Every row gives one point. Each copy is the shape, with its points in the same order, stretched, turned, moved and blurred by noise. Is it also mirrored, or only turned?

Shape, 7 rows:
[[ 0.12 -0.14  0.23]
 [ 0.48  0.03  0.50]
 [ 0.60 -0.08  0.33]
 [-0.54  0.05 -0.29]
 [-0.27 -0.16  0.05]
 [-0.27  0.26 -0.09]
 [-0.18 -0.17 -0.57]]
Copy 1, 7 rows:
[[-0.02 -0.09  0.24]
 [-0.09  0.10  0.71]
 [ 0.14  0.07  0.67]
 [-0.09  0.02 -0.59]
 [-0.13 -0.20 -0.20]
 [-0.08  0.27 -0.21]
 [ 0.28 -0.08 -0.50]]
Copy 1 is: only turned
Copy 2, 7 rows:
[[ 0.16  0.21  0.15]
 [ 0.24  0.63  0.32]
 [ 0.00  0.63  0.40]
 [-0.04 -0.32 -0.43]
 [ 0.19 -0.20 -0.08]
 [-0.02  0.07 -0.34]
 [-0.46 -0.21 -0.09]]
Copy 2 is: mirrored
Copy 3, 7 rows:
[[ 0.04 -0.07  0.16]
 [ 0.35  0.17  0.35]
 [ 0.40  0.22  0.15]
 [-0.74 -0.17  0.17]
 [-0.36 -0.23  0.17]
 [-0.50  0.09  0.32]
 [-0.62  0.03 -0.20]]
Copy 3 is: only turned
Copy 4 (7 x 3):
[[-0.21 -0.24  0.00]
 [ 0.16 -0.57  0.17]
 [ 0.25 -0.50  0.44]
 [-0.29  0.83 -0.47]
 [-0.45  0.20 -0.23]
 [ 0.08  0.45 -0.47]
 [-0.31  0.89  0.15]]
Copy 4 is: mirrored

Shape:
[[ 0.12  0.18 -0.03  0.17]
 [ 0.57  0.08  0.19  0.42]
 [-0.07  0.12  0.09 -0.82]
 [-0.04  0.01 -0.21 -0.21]
 [ 0.59 -0.13 -0.18  0.11]
 [-0.05  0.27  0.05 -0.11]
 [-0.82 -0.37  0.15 -0.63]
 [-0.35 -0.07  0.32 -0.21]]
Copy 1 (8 x 4):
[[ 0.26  0.24 -0.03 -0.13]
 [ 0.22  0.23 -0.04 -0.56]
 [-0.28  0.36  0.52  0.28]
 [-0.06  0.38  0.02  0.11]
 [-0.03  0.38 -0.12 -0.38]
 [ 0.22  0.35  0.17  0.09]
 [-0.36 -0.08  0.20  0.76]
 [ 0.02  0.00  0.22  0.22]]
Copy 1 is: only turned
Copy 2, 8 rows:
[[-0.27 -0.29  0.13  0.09]
 [-0.50 -0.32  0.58  0.40]
 [ 0.67  0.49  0.01 -0.38]
 [ 0.27 -0.15 -0.14  0.02]
 [ 0.17 -0.45  0.45  0.40]
 [-0.11  0.02  0.02 -0.14]
 [ 0.54  0.78 -0.87  0.27]
 [-0.03  0.48 -0.28  0.18]]
Copy 2 is: mirrored

Shape, 10 rows:
[[-0.04  0.15  0.44  0.57 -0.54 -0.53]
 [-0.07 -0.16 -0.27 -0.68  0.38  0.08]
 [ 0.06 -0.37  0.04 -0.20 -0.42  0.23]
 [ 0.15 -0.10 -0.95 -0.03  0.49 -0.23]
 [ 0.10 -0.58 -0.47 -0.18  0.46 -0.42]
 [ 0.08 -0.04  0.48  0.51 -0.07  0.13]
 [-0.10 -0.07 -0.01  0.28 -0.07 -0.17]
 [ 0.27 -0.18 -0.19 -0.25  0.04 -0.14]
 [ 0.44  0.17  0.27 -0.11 -0.19 -0.11]
 [ 0.29 -0.46  0.39 -0.14 -0.40  0.27]]
Copy 1:
[[-0.45  0.59  0.26 -0.22 -0.40 -0.44]
 [ 0.27 -0.30 -0.07  0.00  0.81 -0.08]
 [-0.25  0.20  0.49  0.15  0.30  0.23]
 [ 0.25 -0.13 -0.71  0.68  0.58 -0.24]
 [ 0.21 -0.21 -0.03  0.62  0.61 -0.49]
 [-0.33 -0.02  0.30 -0.03 -0.50 -0.19]
 [-0.24  0.12  0.04  0.09  0.02 -0.32]
 [ 0.20  0.07  0.02  0.24  0.34 -0.09]
 [ 0.19  0.30  0.16 -0.13 -0.13  0.01]
 [-0.17  0.18  0.78  0.18  0.01  0.23]]
Copy 1 is: mirrored
Copy 2, 10 rows:
[[-0.43 -0.17  0.08  0.30 -0.84  0.26]
 [-0.10  0.21 -0.56 -0.52  0.34 -0.07]
 [-0.42 -0.22 -0.13 -0.11  0.03  0.52]
 [ 0.00 -0.11 -0.70  0.12  0.33 -0.49]
 [-0.60 -0.17 -0.83 -0.20  0.19 -0.40]
 [-0.35 -0.23  0.54 -0.03 -0.36  0.03]
 [-0.36 -0.06 -0.02  0.16 -0.27  0.02]
 [-0.21 -0.18 -0.40 -0.25  0.04  0.00]
 [-0.02 -0.32 -0.02 -0.37 -0.34  0.14]
 [-0.59 -0.41  0.10 -0.31 -0.08  0.56]]
Copy 2 is: only turned
